Rows are points. Any point is a mix of the corners, with weights that add up to 1. It lies inside the corners' shape when no weight is negative. Is each point inside? If not, which corners have a negative weight?

Corners:
(1): -1.1 0.3 2.3
(2): -2.2 5.9 -2.3
(3): -5.3 1.4 7.9
(4): -3.7 -6.6 -4.4
Points:
-2.3 0.9 2.6 => inside
-1.8 0.3 1.5 => inside
-2.8 5.7 4.6 => outside (4)
-2.3 4.8 -1.6 => inside
-5.0 1.3 6.9 => inside

Corners:
(1): -4.2 -3.5 4.3 5.9 4.5 -3.7 0.3 6.0
(2): 1.9 0.3 -6.7 -4.7 6.5 6.3 -0.8 -6.5
(3): 3.4 -2.9 8.0 1.8 3.1 -6.4 -1.8 2.9
(4): 0.2 3.0 -6.4 -5.5 -10.7 -1.3 1.6 6.3
(5): 0.5 -5.0 4.2 2.2 3.6 3.8 -1.6 0.7
(6): -1.6 -2.1 -1.2 8.0 -0.6 2.4 10.2 1.9
(7): -6.2 2.2 -4.0 -4.3 -10.2 -1.6 -3.1 -5.6
(8): 2.4 -6.7 3.7 -3.3 -1.7 -4.1 4.1 4.9
(9): -2.4 3.0 5.7 -2.2 1.3 -3.5 -1.2 3.3
Points:
1.2 -1.7 2.8 -0.1 0.6 -2.0 -0.6 2.1 => inside
-2.2 -4.7 -0.3 8.2 4.5 3.9 3.5 -3.9 => outside (4, 8, 9)
-0.9 -1.4 2.4 0.6 -2.0 -1.7 0.5 2.7 => outside (2)
-0.1 -1.8 4.4 2.0 -2.0 -4.5 1.4 4.6 => outside (2)
-1.3 -0.9 -1.3 -2.5 -4.1 -1.0 0.5 0.4 => inside
0.0 -3.0 4.1 1.9 1.8 -3.5 0.6 3.4 => inside

Corners:
(1): -5.8 1.2 3.6 -5.2 -7.2 -8.2 4.2 -6.7 1.8 1.0 0.3
(2): -2.5 -0.6 4.0 -3.8 -7.5 0.2 -1.3 -6.2 3.6 2.1 -0.8
(3): -1.9 -4.8 2.8 -1.9 -12.5 -3.3 3.8 -5.9 4.0 -4.2 -3.7
(4): -9.3 -5.3 -2.5 7.2 4.4 -3.5 0.1 2.0 2.4 -4.1 7.6
(5): -8.1 0.8 0.6 3.0 0.3 0.7 -0.1 0.2 -3.7 -8.2 4.1
(6): -7.8 -6.9 -5.3 0.9 0.2 3.9 4.0 1.9 -4.3 -6.0 1.5
(7): 3.3 5.8 -5.4 0.3 3.3 -0.9 -4.9 1.2 -1.4 3.0 1.3
(8): 4.3 1.9 0.7 -3.8 7.2 -4.8 -9.0 -3.3 -0.3 1.2 0.9
(9): -7.2 -5.4 -2.2 2.5 -3.2 -1.7 -4.3 3.6 -3.3 -6.9 -2.2
(10): 2.1 5.3 3.1 -7.1 -1.4 -4.6 -3.3 -1.5 7.5 4.4 -0.3
(11): -7.3 -6.9 -7.5 -0.4 -2.5 2.2 -1.1 -1.8 -1.3 -8.3 3.8
(12): -5.8 -9.3 1.8 2.8 -0.4 0.2 -0.4 5.3 -3.9 -4.6 8.9
Points:
-5.1 -3.9 -1.3 0.6 -3.1 0.8 -0.8 1.2 0.2 -4.4 2.1 => outside (1, 8)
-1.5 1.1 1.4 -1.8 -1.3 -3.3 -0.9 -0.3 -1.2 -1.7 0.4 => outside (2, 4, 11)
-4.7 -2.7 -1.6 0.2 0.3 -0.9 1.0 0.0 -0.8 -3.4 3.3 => outside (2, 9)
-3.4 0.0 -0.6 -1.2 -3.2 -2.3 -1.6 -3.0 2.1 -2.4 0.3 => outside (6, 12)
-3.3 -0.8 0.4 -1.9 -1.5 -2.6 0.2 -2.5 1.8 -0.8 2.3 => outside (9)
-3.5 -2.8 0.6 -1.0 -2.1 -0.6 -1.7 -0.8 1.7 -2.5 1.4 => outside (1, 7)
